Each row is a point. Each table stands for the endless flat space through its points: a line for two points, a plane for three, and so on. The two share one point or none. Which?
(in the rows, 128 means zero)

First:
[[135 112 153]
 [105 130 123]]
Second:
[[134 135 132]
 [113 114 141]]
They share: [120 121 138]

First (2 x 3):
[[112 109 158]
 [105 113 158]]
Second:
[[120 123 142]
 [120 105 152]]
They share: no point

First (2 x 4):
[[128 158 133 162]
 [136 166 125 158]]
Second:
[[144 164 141 170]
 [112 160 117 158]]
They share: no point

First, 2 rows:
[[ 90 114 111 142 143 140]
 [ 96 118 112 136 146 140]]
Second, 2 rows:
[[120 141 107 140 156 136]
 [114 133 108 133 155 139]]
They share: no point

First (3 x 8):
[[156 126 110 111 104 108 116 136]
 [164 121 101 124 109  90 126 139]
 [132 100 132  89  98 128  80 126]]
Second:
[[133  79 113  99  87 105  77  93]
 [141 132  70 142  59  69  92 141]
 [158 118  96 115 103 104 109 140]
 [150  99 109 103 104 111  98 120]]
They share: no point

First:
[[135 106 131 149 118 138 141 106]
 [151 100 125 149 106 120 139 100]]
Second:
[[127 127 149 167 118 162 136 118]
 [119  98 142 164 100 175 136 128]
 [140 158 152 161 147 137 137  98]
 [123  54 117 128 106 158 138 111]]
They share: [127 109 134 149 124 147 142 109]

First, 3 rows:
[[147 139 144 129  94 152 147  95 153]
 [154 140 138 105 106 130 155  85 145]
 [153 139 138 113  97 137 148  86 151]]
Second (2 x 9):
[[156 147 145 122  88 160 136  93 148]
 [152 146 147 128  91 163 144  99 145]]
They share: no point

First (3 x 11):
[[119 133  92 113 105  92 122 109 136 134 161]
 [ 99 133 108 103 121  98 112 115 150 120 153]
 [144 153  88 138 106 113 122 125 145 125 163]]
Second, 4 rows:
[[160 146 126 121 150  97 108 131 169 138 155]
 [109 105 119 117 111 133  92 137 128  91 142]
 [ 90 145 116 156  83 156 102  97 141  96 165]
 [118 112 122 118 118 127  94 135 136 100 144]]
They share: no point

First (5 x 12):
[[137 117 140  68 100 145 133  98 144 146 141  75]
 [179  64 191  91  95  72 155 123 147 142  96 156]
 [153 117 169 124  95 134 133 106 139  98 111  62]
 [159  97 168 102  94 131 161  90 120 110 109  99]
 [111 135 124 104 124 119  93 132 164 138 147  55]]
Second, 4 rows:
[[133 135 146 111 104  96 177 114 132 136 147 123]
 [136 128 149 101 111 115 154 108 129 116 129  99]
 [148  97 163  98 128 136 124  94 120 104  93  76]
 [124 131 177 111 143  94 156 122  96 121 116 115]]
They share: no point

First, 4 rows:
[[ 79 116 121 148 139  95 155 113 115 119 162 123 126 116]
 [107 156 103 108 131  81 155 107  71 129 150 135 112  94]
 [ 90 110 139 111 130 148 132  96 106 130 150  89 110 105]
 [101 158 136  62 133 132 151  94  61 162 120  97 121  97]]
Second (3 x 14):
[[ 92 131 122 109 121 130 146  89  86 128 142 127 125  92]
 [107 119 113 134 146  78 133 125 109 111 181 100  86 113]
 [107 137 109 134 136  96 145 121  97 129 165  88  82 109]]
They share: [ 98 128 118 119 130 111 142 103  94 123 156 115 109 100]

First, 5 rows:
[[104 189 117 130 119 169 126 124 145 129  61  74 125  85]
 [121 135 153 100 150  93 131 130 163 109 177 138 143 181]
 [ 79 135 149 107 167 100 155 156 160  92 126 111 141 122]
 [ 56 112 130 124 190  99 181 164 148  87 106  89 112  90]
 [109 109 118 135 162 112 160 134 145 113 154 108 104 150]]
Second (4 x 14):
[[120 159 115 130 134 139 125 120 137 111 108  87 110 141]
 [119 158 123 134 142 148 134 121 130 114 107  95 106 139]
 [108 145 132 127 143 143 144 121 126 120 102 111 110 138]
 [133 163 103 146 176 134 130 110 174 113 143  79  98 119]]
They share: no point

First:
[[153 156 134 176  89 120 123 125 134 104 132 155 105 109 113 149 142 146]
 [143 178 150 166 113 108 155 116 151 112 183 106  86  81 161 116 154 165]
 [155 138 127 179  93 135 150 132 122 117 150 161 140  99 125 121 151 120]
 [115 162 176 142 107  94 133 119 152 110 144 109  81  87 123 125 152 170]
 [129 116 153 153  91 141 152 146 108 131 142 147 148  97  99 109 161 116]]
Second, 4 rows:
[[147 167 140 166 102 121 134 139 143 112 164 121 109  93 128 134 137 167]
 [142 164 146 154  98 115 131 141 135 123 173 120 117  96 127 136 142 160]
 [131 185 162 169  93 103 112 105 149 101 140 111  94 117 118 103 161 161]
 [135 143 164 164  98 133 166 113 143 110 142 125  41  79 132 148 143 173]]
They share: no point

First (4 x 20):
[[153 113 173 179  85 157 122 125 175  94 168 171  69  72 101 153  58 139
  100 170]
 [157 127 175 158  92 163 123 122 163 104 177 151  81  83 113 166  64 132
   92 182]
 [169 130 133 119 125 157 102  83 118 110 147 100 132 140 146 157 118 126
  110 161]
 [157  97 115 160 114 135  97  88 141  80 109 137 115 121 115 124 116 144
  144 124]]
Second:
[[173 119 143 178 101 180  86 117 140  94 145 151  97 104 149 158  94 151
  127 154]
 [127 123 168 116 115 127 128  75 151  92 173 116 138 116  81 136  77  89
   84 154]
 [159 101 141 168 106 155 101 119 116 103 155 130  91 118 132 155 111 141
  108 171]]
They share: no point

First (3 x 24):
[[127 121 120 148  97 139 114 178 129 109 163 105 148 111 164 137 121 160
  114 143 164 145 129 107]
 [141 132 141 179 150 111 120 142 159 106 134 161 166 102 157 205 114 143
   77  85 124 115 130 113]
 [125 114 115 141  92 147 116 186 123 108 168 101 146 116 167 129 124 165
  115 149 168 151 128 105]]
Second (4 x 24):
[[146 145 140 149 131 146 125 175 132 112 171 109 156 101 175 172 141 145
  104 127 172 139 139 111]
 [159 147 145 144 134 146 122 174 127 108 170 100 158 108 181 182 144 133
  116 128 186 134 155 113]
 [116 122 136 175 100  93 114 165 164  97 122 130 165 120 146 154 100 156
  101 132 129 133 119 128]
 [149 114 157 158 101 143 133 192 135 115 171 143 189  89 138 136 137 162
   79 123 157 164 111 120]]
They share: no point

First, 3 rows:
[[160 124 139 164 108 140 127 156 106 137 130 155 142  90  92 128 116 147
  149 164 107 115 115 109]
 [158 121 134 170 109 149 129 159 105 126 125 139 144  85  79 125 125 154
  141 175 122 114 122 121]
 [138 154 159 122 104 116 125 120 152 163 144 171 182 110  90 128 122 119
  151 162  83 131  81  79]]
Second (2 x 24):
[[163 126 136 153 101 120 129 140 103 142 127 166 151  89  98 118 124 134
  150 171 109 117 107  94]
 [135 146 152 181 121 148 101 160 131 146 139 170 139 121  98 146  92 166
  142 147  93 141  99 122]]
They share: no point

First, 6 rows:
[[101 137  77 136 100 167 132 102 135 127  99 109 119 174 127 110 169 168
  101 150 123 115 153  67]
 [ 87 129  95 155 109 136  97 102 161 112 101 136  69 146 112 130 160 168
   98 165  89 137 148  73]
 [104 179 105 160 123 120 124  81 126 128  89 114 125 200 141 112 124 149
  124 125 136  88 167 110]
 [ 96 165 118 159 125 119 141  68 142 110 106 121 116 200 141 117 110 138
  123 145 141  83 149 118]
 [ 95  74  87 119  72 191 166 110 164  85 123 143  88 157 121 131 179 169
   85 203 120 136 110  69]
 [ 97 121  70 145 126 150 117 113 156 134 110 115  92 121  90 110 175 165
   93 161 107 134 148  56]]
Second (5 x 24):
[[ 97 117 113 158 145 115 124 108 141 101 101 142 128 158 114 108 147 154
  120 147 118  90 124 107]
 [ 89 144  71 189 118 155 165  59 149  53 113 141  58 156 161 156 153 133
  148 182 149 110 146 145]
 [ 89 124  84 170 109 122 112  80 173  93  56 199  87 199 108 119  90 148
   79 149 145 118 101  86]
 [117 163 103 152  84 145 157  51 196 114 110 123  81 180 112  92 139 160
   68 150 162 108  96  76]
 [113 153  92 167  91 132 136  52 194  96  75 161  88 199 113  95 116 161
   63 141 168 108  79  75]]
They share: no point

First (3 x 24):
[[ 79 172 153 120 147 159 120 119 171 167  77 122 154  96 133 163 141 113
  122 177  91  89 129 138]
 [ 80 170 149 124 146 167 124 104 183 180  77 130 157  87 129 160 149 114
  126 181  92  97 123 140]
 [117 124 113 146 116 148 118 137 158 164 126 132 170  97 128 154 158 123
  134 133 108 106 118 137]]
Second (4 x 24):
[[ 98 152 131 131 134 153 104 116 129 145  83  91 140 120  91 161 146 110
  119 123  86 135 146 123]
 [101 152 143 126 164 178 138 137 186 170  92 118 150 123 146 174 128 121
  142 149  92  98 130 121]
 [ 91 148 108 117 143 176 114 141 149 153  82 102 141 124 116 150 151 120
  139 139 109 109 124 111]
 [ 99 153 148 131 148 160 131 133 181 170 100 129 161 104 147 170 135 119
  132 160  93  89 127 136]]
They share: [ 95 152 137 130 134 152 118 131 162 162  98 124 160  99 132 160 146 117
 126 157  98  94 126 137]

First, 5 rows:
[[110  89 160 118 156 125 190  99 164  52 185 111 121  92 155  71 112 147
  121 153 117  98 186 119]
 [102 107 134 126 143 135 165  82 127 103 170 113 156  96 171  87 129 135
   82 152 103 127 160 160]
 [107  98 141 149 126 111 171  71 137 112 142  96 152  92 166  93 113 130
   95 144 111 125 143 167]
 [142 105 139 122 151  95 148 130 115 100 151 144 100 135 126 107 102 106
  101 133 130  99 179 141]
 [114 122 121 137 150  89 127  94  93 157 129 133 114 108 142 157 110  94
   84 160 113 140 125 185]]
Second:
[[122  74 123 128 138  84 183  98 128 112 130 126  80  86 151  96  98 142
  119 159 129 110 131 152]
 [119  83 131 130 143  87 176  97 131 109 136 123  88  89 148 105  99 134
  118 159 126 112 137 151]]
They share: [113 101 147 134 153  93 162  95 137 103 148 117 104  95 142 123 101 118
 116 159 120 116 149 149]
